Every row gives one point. Each copy is the shape, with its points in the same order, turned, moved and blurred by noise. Say if it was mirrored as well.
(in the rows, 128 means zero)

Shape, 7 rows:
[[170 177]
 [ 95 160]
 [113 101]
 [177 124]
 [185 130]
 [141 127]
 [ 80 113]]
Copy 1, 7 rows:
[[202 122]
 [125  93]
 [110 157]
 [180 173]
 [193 164]
 [154 154]
 [ 92 138]]
Copy 1 is: mirrored
Copy 2:
[[195 168]
 [184  97]
 [126 112]
 [145 178]
 [155 184]
 [153 144]
 [141  82]]
Copy 2 is: mirrored
Copy 3 (7 x 2):
[[143 193]
 [169 122]
 [110  99]
 [ 96 166]
 [ 91 177]
 [118 141]
 [141  85]]
Copy 3 is: mirrored

Shape, 8 rows:
[[130 152 130  88]
 [ 74 127  96 130]
 [124 181 183 169]
 [174  70 157 171]
 [134 161 144 147]
 [107 171  83 120]
 [127  88 109 193]
 [127  81  80 173]]
Copy 1 (8 x 4):
[[ 92 155 141  81]
 [107  87  98 110]
 [ 54 155 157 179]
 [178 157 147 186]
 [ 77 155 134 140]
 [ 78 143  91  91]
 [152 114  95 185]
 [155 112  68 149]]
Copy 1 is: only turned
Copy 2, 8 rows:
[[171  82 119  97]
 [ 98 108 158  92]
 [139 165  52 107]
 [148 126 103 216]
 [145 149  99 115]
 [142 124 154  70]
 [116 162 153 180]
 [124 139 185 168]]
Copy 2 is: mirrored

Shape, 14 rows:
[[110 117 180  85 106 127 134 124]
 [132 115 107 100 186 129 126  90]
 [130 185 101 158 150  97  70 164]
 [126  90 111 153 110  88 166 112]
 [173 145 103  78 133 192 105 141]
 [130 150 174 165 157  90 154 134]
 [ 79  87 121  50 122  96  70  89]
 [ 75 142 118 121 207 111 110 142]
 [113  89 143 166 114 144 174 173]
 [106 188  97 155 107 144 177 183]
 [148  80 107 104  91 123 165 144]
 [176 161 156  74 146 180  66 122]
 [137 153 144  65 114 113 117 196]
 [111 105 205 140 204 156 130 137]]
Copy 1:
[[108  93 135  83  81 112 152 130]
 [160  92 104 115 159 137 165 103]
 [ 74 174 102 127 191 136 116 139]
 [156 124  84 151 106  79 134 151]
 [126 113 119 109 116 225 134 121]
 [ 99 153 145 150 131  77 176 124]
 [139  58  95  30 151 106 112 139]
 [ 92 120  82 100 187 109 188 105]
 [ 90 113  76 172  71 109 173 153]
 [ 80 202  63 138  87 139 150 115]
 [155 113  86 128  75 131 144 176]
 [ 98  93 175  91 139 209 131 104]
 [ 87 148 128  64 105 162 162 174]
 [ 73  73 146 142 132 113 221 100]]
Copy 1 is: only turned
Copy 2:
[[ 92 123 195  87 111 153 119 129]
 [113 143 124  92 154 113 193 115]
 [137 138 132 206 117  97 150 151]
 [148 130 140  82 169  96  92 121]
 [132 130 124  96  43 128 192 130]
 [144 158 169 153 159 154 115 101]
 [ 31  90 166  82 142  86 164 150]
 [ 90 162 120 151 163 149 168 162]
 [155 123 118  93 137 177  70 142]
 [159 201 117 133  86 135  83 170]
 [158 109 150  56 121 115 109 154]
 [109 116 164 126  45 140 204  92]
 [133 128 196 125  86 141 144 183]
 [110 126 136 128 158 232 158  91]]
Copy 2 is: mirrored
Copy 3, 14 rows:
[[110 112 186 110  93 127 122 108]
 [184 118 118 117 142 126 118 110]
 [116 164 135 165 180 112  97 199]
 [140 100 111 181  67 117 138 137]
 [160 111 150  64 147 166 136 188]
 [126  97 172 199 138 102 127 130]
 [132 178 114  78  88 122  77  91]
 [133 152 116 144 188  95 135 105]
 [ 82  70 131 161 105 135 188 138]
 [109 142 162 164 128 116 209 202]
 [128  85 118 115  59 123 151 160]
 [153 113 184  71 169 170  83 165]
 [ 93 119 177  83 123  86 118 181]
 [109  69 165 149 185 138 126  74]]
Copy 3 is: only turned
Copy 4, 14 rows:
[[148 142 161 159 109 154 115 182]
 [127 127 171 146 178 133  77 108]
 [ 64 129 131 108 110  62  62 134]
 [156 132 127 128 160 107 159 119]
 [161 111 162 110  86 163  38 104]
 [106 143 188 137 117  73 142 147]
 [136 126  96 183 183 172  70 192]
 [ 48 141 168 135 168 134  87 135]
 [122 114 155 125  95 153 187 118]
 [ 99 182 134  67  69 129 134  97]
 [182 116 126  97 132 158 144 137]
 [149 103 194 153  73 136  14 137]
 [123 133 158  75  94 147  80 200]
 [ 83  99 233 180 121 142 129 139]]
Copy 4 is: mirrored

Shape, 14 rows:
[[137 128 169 175 109 176 112 132 138]
 [ 97  55 147 117 109  76 120 174 149]
 [108  75 113 134 149  84 148 176 104]
 [100  92 144 161 103 180 103 132 171]
 [112 111 141 108 142 169 109  97 155]
 [112 180  93 124 120 148 128 144 161]
 [158  92 142 143 120 159 143 114 170]
 [112 122 187 147  83 147 137 128 135]
 [104  85 163 100 144  96 126 193 124]
 [ 78 154 105 182 167 162 151  81 163]
 [109 109 108 148 118 172 106  93 125]
 [101  61 124 164 147   7 138 107 101]
 [ 93 129 133 131  90 193 144 117 157]
 [124 139 132 133 141 123 102 154 159]]
Copy 1 (14 x 9):
[[106 176 157 153 141 144 118 108 162]
 [109  99 140 145  93  77  99 198 189]
 [122  73 107 130 136  66  95 172 152]
 [109 174 138 125 114 142 117 128 200]
 [143 151 163 101  90 126 140 111 160]
 [165 186 111 122 122 119 144 155 109]
 [157 125 153 142 127 151 133 120 178]
 [ 85 145 168 167 127 131 150 140 160]
 [110  98 166 127 124  64  91 186 147]
 [160 183  94 108 152  92 186  82 168]
 [119 153 108 113 102 134 129  94 162]
 [112  49  84 188  88  26 132 130 180]
 [108 177 142 104 125 158 160 135 158]
 [153 163 138 144 118  92 103 145 138]]
Copy 1 is: only turned
Copy 2 (14 x 9):
[[140 107  93 172 176 162  91 128 101]
 [ 65  89  72  67 147 135 127 137 114]
 [ 76  72 111 116 115 122 151 161 135]
 [112 130  66 153 170 164  89 120 106]
 [149 150  94 119 160 175 140  90 120]
 [157 170 104 146 130  95 117 165 106]
 [161 101  56 136 151 166 128 130 127]
 [125  92  92 146 158 152 116 123  54]
 [ 79  95 120  68 147 152 139 171 105]
 [127 176  91 201 170 114 180 113 135]
 [134 136  95 170 141 149 106  90 141]
 [ 64  43  86 108 134  74 195  98 143]
 [125 161  77 160 135 167 110 122  82]
 [139 127 117 121 176 119 119 146 124]]
Copy 2 is: mirrored

Shape:
[[161 148 135 133  77  86 108 120  57 142 133 132]
 [160 179 168 125 144  91 107  90  69 158 113 160]
 [122 164 130 149 130 153 122 103  67 138 161 178]
 [124  88 128  96 130 119 119 112 150 153 177  53]
 [164 155 147 184 164 122  93 124  68 142  79 147]
 [154 106 130  47 103 159 165 141 150 151 139  71]
 [176 143 133 180 137 110 140  77 101 105 107 179]
 [118 116 109 115  74 174 144 170 172 148 177  55]
 [ 62 167 139 168  95  91 144 109 151  62  96 117]
 [125  91 140 123  64 128 169 123 183 199 151  85]
 [179 205 193 172 129 120 103 100  96 141 118 135]
 [143  94 160  83  98 128 149 190 164 142 166 115]
 [ 71 179 160 176 146  77 169 118 140 119 130 136]
 [ 42 165 151 165 115 117 164 109 120 125  61 132]
 [157 129 151  56  82 155 143 106 185 161 161  73]
 [127  91 148  82  85 151  80 130 178 163 154 119]
 [ 83 204  84 163 131  78 141 128 160 130  90 149]]
Copy 1, 17 rows:
[[126 173  88 145  83 175  77 105  83 111 153 123]
 [164 186 113  95 116 153  76 119  88 105 157 169]
 [123 160 115 151 172 165 112  96  77 105 180 149]
 [ 97 102 134 133  81  88 143 120 143 144 174  63]
 [206 154 114 159 129 149  81 134 104  72 139 169]
 [107 108  93 127  81  94 197 112 120 178 131 106]
 [166 190 122 137 138 174 129  92 119  45 124 139]
 [ 93  88 124 201  92 137 180 116 129 194 154  79]
 [107 155 189 147 144 179 110 148 111  96  50  79]
 [105 137 167 173  46 109 185  97 103 158 138  92]
 [208 193 132 121 120 191 109 132 105 129 153 140]
 [ 74 100 116 142  65 138 198 159 110 147 160 119]
 [103 205 194 153 146 145 114 164 122 103 105 129]
 [131 159 190 154 156 125 106 149  63 108  55 122]
 [116 118 132 105  75 121 195  95 125 200 145  87]
 [116  59 161 120  67 144 167 102 107 147 170 109]
 [101 160 190 163 137 161  87 113 145 123  60 164]]
Copy 1 is: only turned
Copy 2:
[[153 121 104 115  90  94 167 152  90 134  84 151]
 [157 113 137  93 102 108 117 117  54 107 105 179]
 [135 133 136 131  94  99 172 106  67 126 177 158]
 [124  78 135  90 120  80 109 149 177 156 148  72]
 [199 123  95 107 117 150 119 132  56 145 150 184]
 [ 95 147 146  71 158  74 117 153 199 166 129 115]
 [197 136 124  71 106 145 178  76  78 130 138 154]
 [100 132 138 136 113  86 138 149 214 215 154 100]
 [167 109 185 162 143 188 177 100 109 174  99  88]
 [ 79 132 123  74  89 105 118 117 175 216 113  80]
 [200 130 164 106  71 122 114 120  69 154 119 190]
 [ 76  93 149  75 127 109 156 155 189 194 134 151]
 [142  77 175 144 136 150 146  55  78 190 119 127]
 [128 140 162 152 159 186 134  94  55 184 116 101]
 [100 143 181  74  99  76 103 143 205 159 124 104]
 [ 81 112 148  86  74 135 122 172 184 141 153 109]
 [139 117 134 179 134 182 131  42 123 146 101 136]]
Copy 2 is: only turned

Shape:
[[140  59 118 151 131 187 160 124 103 117 178 146]
 [109  91 162 171 148  98 158 121 138  91 147 141]
 [142 116 116 166 154 113 140 164  75  94 114  95]
 [ 81 123 192 152 139 130 140 143 122 120  96  46]
 [123 165 172 191 127 114 101 185 139 125  56  43]
 [104 130 114 137 145 113 134 183 177 118 107  10]
 [121 107 123 170 169 170 130  79 135  55  81 122]
 [166  94 140 101 131 184 141 103 118 146 163 171]
 [148 137 161 137 111 154 195 137 111  58 137  99]
 [ 83 136 141 168  91 127 114 202 178  91  68  73]
 [151 119 119 168  97  98 152  68 125  97 115 112]
 [155 114 123 110 156 185 170  90 119 125 181 154]
 [198  54 151  81 152 164 138 122 133  93 154 161]
 [179 110 130 131 177 180 195 136 152 137 163 186]
 [ 86 176 152 144 146  83 106 158 129  76 112  72]
 [143 111 115 105 131 197 131 132 120 115 185 172]
 [118  86 107  67 141 174 176 147 123 145  93 173]]
Copy 1:
[[129  65 114 163 192 117 182 123 141 165 153 108]
 [104 102 161 149 166  79 124 147 170 124 124 144]
 [128 173  94 167 160 123 148 137 155 104 126 125]
 [115 154 175 111 132 138 126 104 163  95  83  75]
 [166 216 170 133 117 175  98 115 184  92 101 109]
 [177 217 163  96 148 106 126 146 158 126 109  55]
 [107 153 154 162 185  92 121  46 134 154 143 148]
 [144  43 113 135 147 133 156 117  95 170 163 126]
 [149 112 124 128 152  91 153  91 157  68 171 112]
 [156 198 174  85 172 158  92 124 212 121 136 101]
 [145 120 104 139 119  66 123  89 185 152 131 150]
 [128  63 121 146 147  92 171 114  87 159 180 119]
 [174  53 104 140 205 105 125 116  78 141 144 143]
 [157  76 158 136 163 108 189 147  82 153 188 167]
 [110 194 148 125 129 109  68 143 166  91 136  99]
 [125  66 111 142 173 129 141 131 103 168 204 107]
 [121 100 104  55 187 146 174 119  89 170 152 153]]
Copy 1 is: only turned
Copy 2, 17 rows:
[[115 155 171 148 149 167 148 174 192  77 163  94]
 [133 101 177 117 160 143 146 113 141 152 133  84]
 [171 143 144 129 179 128 154 154 121 154 182 164]
 [179  89 121 100 174 103 122 196 109 161 111 110]
 [188 116 114 147 170 101 123 191  63 212  93 162]
 [196 114 129 155 166  37 142 173 115 139  82 146]
 [124 139 130 144 249 169 108 128 136 120 105 106]
 [116 172 146 110 115 165 108 145 196  82 136 105]
 [125 166 194  78 183 120 144 177 104 119 134 117]
 [125  97 125 171 161  97 162 175  84 175  62 165]
 [147 142 164 129 155 162 121 108  69 102 145 100]
 [113 192 159 102 138 147 107 144 190  77 154  76]
 [132 167 198  98 144 172 106 134 209  77 113 147]
 [128 229 165  99 144 148 156 134 216 122 122  97]
 [141  94 132 118 182  71 113 126  88 185 139 153]
 [ 76 184 152 126 135 137 112 149 196  89 146 118]
 [108 167  94  91 146 150 181 137 192  76 102 145]]
Copy 2 is: only turned

Shape (15 x 12):
[[ 36 229  91 125  81 123 116  97 108 137 179 107]
 [121 176 125 147 120 128 148  72 103 178 171  53]
 [ 72 144 103  75 115 135 112 129 110 155  74 125]
 [119 156  84 115 134 135  67 197 120  99 101  97]
 [ 97 165 195 160 101 109 102  77 137 170 132  75]
 [182 156 107 109 174 150  85 148 185 121 115 176]
 [164 151 115 161  76 110 159  65 154 132 161 119]
 [177 132 157 168 171  83 140  33 125 106 135 125]
 [139 113 167  61 149  91  79 173 141 136 156 125]
 [188  99 131  84 140 161  42  99 151  69 141 129]
 [144 107 151  96 152 173 121 156 176  54 144 153]
 [160 111 138  99 149 184  79 175 114 106 135 184]
 [151 132 138 182 107  96 112  68 119 126 157 129]
 [117  92  92 184 163 118 121  59 159 155 136 130]
 [134 110 116 159 123 103 111  73 139 147 115 108]]
Copy 1:
[[118 122  85  30 111  83 119 124  76 157  41  63]
 [165 105 125 111  96 123 110 129 105 213  60 116]
 [147 150  78  81 154 116 164 154 155  96  85 122]
 [157 200 145  73 130 115  96 177 115  67 113 117]
 [109  85 108  81 100 162  79 154 157 192  85 124]
 [158 185 120 127 130  99  48  76 166  59 115 155]
 [148  89 109 131  33  95  95  94 133 155 110 111]
 [ 98 114 144 198  93  81  75 113 174 183 118 127]
 [125 160 155  72 161 147 113  94 146 117 176 159]
 [165 100 183 120 155  81  57 113 176  65 161 128]
 [143 140 137 144 152 143  68  83 138  50 161  82]
 [140 136 132 132 173 123  77 106 107  33 140 163]
 [110  92 118 134  75  85  73 136 128 160 124 136]
 [164 130  56 162 115  75  59 140 153 176 139 123]
 [148 118  97 135  92  94  92 155 163 160 130 131]]
Copy 1 is: only turned
Copy 2, 15 rows:
[[ 62 106 116  48  40 154 117 207  98 179 157 115]
 [101 113 152  66  97 153 163 154 117 118 185  69]
 [113  92  94 122  63 165 122 115 126 169  92 134]
 [116  69  77 104 139 134 125 189 139 141  49 122]
 [ 84 144 175 126 126 113 113 128 119 180 166  64]
 [167 159  96 138 156 185 105 191 157 106  79 152]
 [138 161 129  90 147 124 153 158  69 123 195 145]
 [151 196 119  73 168 143  96 109 111  81 173  91]
 [141 103 158 108 146 111  89 150 212 133  90 160]
 [100 133  94  92 221 164 116 146 182 112 102 176]
 [ 89 173  78 134 155 115 118 172 194  96  89 182]
 [104 122 130 133 152 159 110 168 155  74  42 191]
 [114 134 145  79 167 127  98 144  79 110 167 119]
 [142 125  87 146 135 160  75 133 106  86 195 114]
 [134 118 113 122 150 141 115 121 103 130 168 112]]
Copy 2 is: mirrored
Copy 3, 15 rows:
[[ 18 140 183  82 102 117 136 122 199  73 183 100]
 [ 74 139 150 104 117 153 176 113 136 114 153  23]
 [ 50 159 109 150  79  97 122 166 137 132 140 129]
 [122 172 145 151 127 104 106 186 120  52 135 152]
 [ 99 135 154 126  82 155  90 110 157 114 152  13]
 [156 118 116 106 140 176 103 164 133 133  98 186]
 [150 109 102  98 120 142 173  88 161 121 170  64]
 [160 169 100 105 174 168 132  62 137 171 159  70]
 [131 118 128  83 124  81  64 159  81 131 106 106]
 [147 118  59  95 141 168  70 120  66  84 156 151]
 [146  73  84 143 183 125  80 133 125  97 119 152]
 [142  88 124 152 135 137  82 155  76 126 148 188]
 [154 136 111 108 119 140 120  92 156 137 199  68]
 [138 144  73 122 150 170 129 165 175 158 205  73]
 [132 162  83 118 116 134 137 129 148 138 175  68]]
Copy 3 is: only turned
Copy 4 (15 x 12):
[[ 51 230 126 126 121  94 177 134 156 134 136 194]
 [ 68 153 210 112 133 127 177 159 121 126  97 148]
 [135 172  77  67 107 143 143 128 150 170  99 143]
 [117 138  82 146  79 171  73 119 154 160 101 173]
 [118 108 157 109 145 107 210 144 109 123  98 198]
 [174  93 106 150  99 100  74 154 160 157 161 107]
 [115 133 170 142  98 109 184 148 140  58 140 111]
 [161 110 178 114 166 112 120 164  86  38 138 136]
 [107  80  64 111  85  84  90 177 107 137  83 148]
 [167  96  97 151  56 135  90 188  60 127 174 146]
 [123  69  73 111  79 138  86 193 152 112 190 145]
 [131  93  43 153 116 152  93 187 122 160 157 103]
 [120 118 144 148 140 116 164 130  93  66 134 135]
 [126 113 167  88 145 113 132  81  91 110 175 113]
 [143 115 152 108 119 125 153 101  95  99 125 130]]
Copy 4 is: only turned

Shape (16 x 12):
[[117 134 130 117 179 137 120 153 139 146 159 115]
 [157 150  38 122 105 114 131 113 153 161 135 166]
 [195 151 206 101  77 156  97 152 180 125 104 124]
 [134 152 189 134  81 193 126 160 192 174 117 101]
 [137 131  84 139 108 159 152  91  87 134 144 130]
 [133  90 156 140 151 120 119 134 137 191 153 141]
 [ 95 168 133 119 200 113 150 157 134 153 170 162]
 [162 155 174 134  94 186  95 174 143 166  63 153]
 [148 139  95 126 223  94 194 153 134 185 138 116]
 [132 130 147 123 180 126 200 129 139 161 161 163]
 [141 168  95 104 141 118 133  50 117 187 113 137]
 [167 150  80 100 106 143 124 129  78 159 157 120]
 [106 149  79 103 105  78 164 105  93 179 137 120]
 [122 133  81 150 129 103 137 102 105 116 119 112]
 [148 163  73 132 104  74 160  99  87 173 124 160]
 [147 111 184  63  95 189 112 178 187 146  65 148]]
Copy 1:
[[161 122 170 160 179 111 117 105 130 161 132 128]
 [ 90 180 171 139  97 123 120 124 136 169 206 138]
 [117  69  64 139 131 104  90 112 146  80 147 170]
 [ 84  61 107 175 156  72 128 134 151 123 119 191]
 [118 121 189 131  98 113 119 182 129 159 157  95]
 [160 157 149 132 172  92 107 146 171 151 116 157]
 [177 140 206 135 187  74 145  81 125 154 158 129]
 [147  68  95 159  84  81 136 123 153 132 141 205]
 [154 142 249 117 168 102  73  78 147 187 144 160]
 [148 134 225 100 176  87 120 121 140 120 139 156]
 [122 176 195 161  78  65  76 129 134 134 149 113]
 [144 117 167 157 114 110  83 169 130 167 205 112]
 [116 168 183 118 125  54  81 154  99 194 177 114]
 [123 138 169 108 103 110 108 130 119 192 136  85]
 [124 169 185  92  87  62  93 141 136 181 200 115]
 [136  85  86 162 124 117 119 125  91  94 122 236]]
Copy 1 is: mirrored
Copy 2 (16 x 12):
[[138 132  94 113 130 127 143 145 137 114 121  84]
 [ 63  97 146 149 174  97  76 155 109 151 126 113]
 [176  49 197 128 109 132 154  80 183 150 135  88]
 [144 102 180 178  89 111 185  95 179 143 113  78]
 [136 128 111 154 170 119 105 121  96 166  83 155]
 [ 84 113  95  92 113 119 159 101 138 143 102  98]
 [113 132  55 124 151 120 152 130 111  85 153  78]
 [138  95 185 135 157  85 188  78 205 142 144 117]
 [ 80 109  77 104 180 148 193 190  78 113 131  84]
 [ 96  97  88 122 146 146 165 100  76  90 117  90]
 [120  93 110 124 161  60 125 132  61 185 135 100]
 [144  83  92 144 176 109 108 159 138 174  99 149]
 [ 91  91  97 147 126  98 127 170  66 154 140 166]
 [118 146 134 113 159 129 111 150  83 163 133 149]
 [ 75  87 102 139 181 105 111 134  74 176 162 159]
 [155  63 205 114 107  73 175  96 192  77 109 110]]
Copy 2 is: only turned
Copy 3:
[[117 126 171 152 120 142 100 126 113 110 110 101]
 [ 66 102  53  97 115 109  91 135  97 123 131 111]
 [114 136 120 161 169  87 173 148 201 163  44 125]
 [133 180 153 124 104  70 163 146 168 151  55 126]
 [ 81 185  91 147 128 121 103 134  85  93 138 148]
 [149 129 152 104 143 155 108 172 107  99  89 130]
 [110 113 178 149 104 166 128 147  98 105 146  59]
 [161 158 102 125 159  84 189 110 137 143  57 107]
 [142  89 142 139 101 135  76 143 128  36 151  64]
 [131 149 140 144 114 155 115 191 130  82 150  71]
 [ 97 104 106 140 149  67 125 179  73  97 165 132]
 [ 51 150 108 128 165 105 100 110  94  78 106 126]
 [ 65 121 125  85 137 116 121 134 107  71 185 145]
 [ 95 118 100 151 111 142 112 115 105  96 156 169]
 [ 69 104  69 100 139 124 138 151  97  66 168 128]
 [164 167 130 123 180  81 142 119 189 193  83  89]]
Copy 3 is: only turned
